Each row is a point. The points of each table are mixes of a few directions, plus a little noise. Count the directions of each table, and those that both share. Where both have some left over, give the other angles between the two spaces (their principal angles), to ten degrees, smallest first.
In the rows, 128 means zero.

First (4 x 3):
[[192 145  62]
 [106 123 154]
 [ 58 107 205]
 [165 139  94]]
Second (4 x 3):
[[226 160 194]
 [ 70 110  84]
 [128 125 125]
 [ 95 117 103]]
Directions: first 1, second 1, shared 0; angles 80

First (9 x 8):
[[140 111 130 119 120 136 135 132]
 [121 136 126 132 130 123 125 128]
 [128 129 127 129 129 129 127 127]
 [156  88 135 105 109 149 147 133]
 [132 120 132 124 124 132 132 128]
 [ 35 249 100 203 186  62  64 109]
 [124 132 127 130 131 125 125 127]
 [161  88 137 102 109 150 149 133]
 [152  99 135 109 111 145 144 132]]
Second (10 x 8):
[[134 129 135 127 131 126 142 125]
 [128 142 117  88 147 160  85 154]
 [136 110 143 153 109 106 142 106]
 [104 149 100 117 144 142 122 152]
 [110  84 128 199  69  81  99  91]
 [163 131 154  88 148 149 130 131]
 [ 69 161  61 111 145 158  68 178]
 [113 144 113 131 139 128 151 137]
 [161 107 168 143 115 106 167  96]
 [161 124 161 122 134 122 173 111]]
Directions: first 1, second 3, shared 0; angles 50

First (11 x 12):
[[162 104 169  59 112 126  66 147 120 147 121 149]
 [115  97 110  93 160  90 140 192  94  89  83 104]
 [148 115 153 108 125  95 121 140 107 122 111 148]
 [135  82 149  84  88  42  92 169  98 116 114 139]
 [101 118 118 160 142 150 171 100 118 131 171 146]
 [116 124 141 197 120  87 199  80  98 121 165 179]
 [108  89 115  85  87 111  74 158 136 137 148 107]
 [131 148 129 131 177 216 147 102 139 143 141 136]
 [148 137 160 147  94 117 121  87 132 150 154 167]
 [145 166 130 151 154 159 148 111 140 128 107 125]
 [100 225  34 193 147 216 131 123 227 125  92   7]]
Second (10 x 12):
[[175 103 122 138  97 162 142 120  47 152 121 123]
 [141 113 176  66 147 139 131  93 165 127 104 155]
 [ 54 100 115 137 171  62 195 133 144  76 142 143]
 [135 182 152 158 128 145  63 137 153 157 192 167]
 [ 92 121 120 103 154 122 146 123 168 108 113 118]
 [144 171 154 135 169 125  71 181 113 134 152 170]
 [ 84 113 118  99 168 156 158 109 179 111 129 119]
 [118 100 120 177  44  65 168  75 120 133 143 130]
 [216 103 116 134  50 167 126 118  33 165  85  87]
 [118 171  85 130 147 138  82 190 160 114 105  70]]
Directions: first 5, second 6, shared 4; angles 90

First (9 x 20):
[[151 118  67  45 142 107 201 117 129 215 128 135 120 131 117  84 153 130
  117 126]
 [ 72 145 168 131 111  66 149 164  76  71 110  64  88  97 133 111 147  75
  248 162]
 [115 131 159 149 136 166 102 110 132 112  96 128 134 139 111 141 110 136
  113 118]
 [110 112 173 189 138 188  81 104 131  77  96 158 118 110 134 163  70 154
   87 130]
 [110 148 179 180 121 161  69 122 135  72 103 102 151 154 108 160 125 120
  141 115]
 [152 123  45  76 106  66 192 138 127 147 146  85 119 122 132 106 183  90
  195 148]
 [154 120 134 104 158 153 124 127 144 212 170 212 143 137 140 112  99 186
   12 100]
 [138 121  92 151 101 104 129 134 132  77 139  99 123 113 145 148 144 103
  178 149]
 [149 134 136 126 139 141 106 134 146 168 165 170 155 150 133 128 122 159
   61 104]]
Second (10 x 20):
[[125 136 107 130 114 150 129  95 141  92  64  59 141 155  85 144 158  91
  188 128]
 [134 129 119 131 124 135 125 120 136 121 119 115 136 137 120 135 136 122
  136 126]
 [122 129  92 113 114 130 156  98 130  98  65  55 124 138  92 131 162  84
  206 140]
 [144 113 111 114 134  94 146 156 121 168 196 189 113  98 174 111 110 156
   80 136]
 [ 92 153 249 179 153 171  49 145 119 123 137 176 147 146 126 139  81 168
   57  98]
 [135 130 135 140 129 138 109 130 137 131 141 142 141 136 130 137 123 139
  104 119]
 [163 116 120 135 135 115 111 159 142 172 221 212 139 115 179 127 103 176
   36 119]
 [130 134  89 124 110 148 137  88 144  89  57  47 142 157  80 145 168  84
  202 130]
 [150 129  87 130 113 142 125 105 153 113 107  94 149 152 106 145 154 111
  149 123]
 [ 82 110 170  86 154  58 191 182  59 175 172 192  49  44 189  66  83 146
  123 165]]
Directions: first 5, second 3, shared 3
